Each point is reached from the start by the listed moves, each made once or not at all, plus a little noise. Say if it took an odd or an even number of moves. Then give how often each move was made.

Moves:
(1): [ 0.02  0.73 -0.25]
(2): [-0.32  0.31  0.29]
Start: [-0.25 -0.14 -0.22]
Points:
[-0.27  0.56 -0.48] => odd (1, 0)
[-0.51  0.12  0.08] => odd (0, 1)
[-0.25 -0.12 -0.23] => even (0, 0)

Moves:
(1): [ 0.28 -0.13  0.46 -0.06 -0.24 -0.15  0.19  0.33 -0.30  0.23  0.31]
(2): [-0.21  0.29 -0.36 -0.52  0.09 -0.09 -0.11  0.04 -0.05 -0.17 -0.53]
(3): [ 0.11 -0.20  0.40  0.25 -0.35  0.03 -0.25  0.03 -0.04 -0.01 -0.13]
(4): [ 0.23  0.24 -0.19  0.22  0.25  0.06  0.03  0.08 -0.49  0.00  0.13]
(5): [-0.19  0.20  0.40 -0.03 -0.02 -0.02 -0.03 -0.21 -0.12 -0.08  0.08]
(6): [ 0.18 -0.10 -0.55 -0.32 -0.08  0.18  0.11 -0.37 -0.21 -0.33 -0.10]
(7): [-0.29 -0.25 -0.10 -0.02  0.02 -0.01  0.16  0.04 -0.21 -0.16 -0.11]
(8): [-0.32  0.18  0.20 -0.02  0.36  0.61 -0.79  0.38 -0.28  0.83 -0.05]
(9): [-0.02 -0.02  0.27 -0.03  0.08  0.39  0.00  0.11  0.27 -0.11 -0.15]
Start: [ 0.16 -0.43  0.05 -0.01 -0.50 -0.40 -0.11 -0.13  0.30  0.11 -0.05]
Points:
[ 0.11  0.18  0.19 -0.40 -0.04  0.11 -0.84  0.73 -0.88  1.07 -0.15] => even (1, 1, 0, 1, 0, 0, 0, 1, 0)
[ 0.03 -0.33 -0.33 -0.12 -0.35 -0.37  0.14 -0.61 -0.73 -0.44 -0.04] => even (0, 0, 0, 1, 1, 1, 1, 0, 0)
[-0.60 -0.35  0.08 -0.71 -0.51  0.33 -0.95 -0.16 -0.66  0.23 -0.99] => even (0, 1, 1, 0, 1, 1, 1, 1, 0)
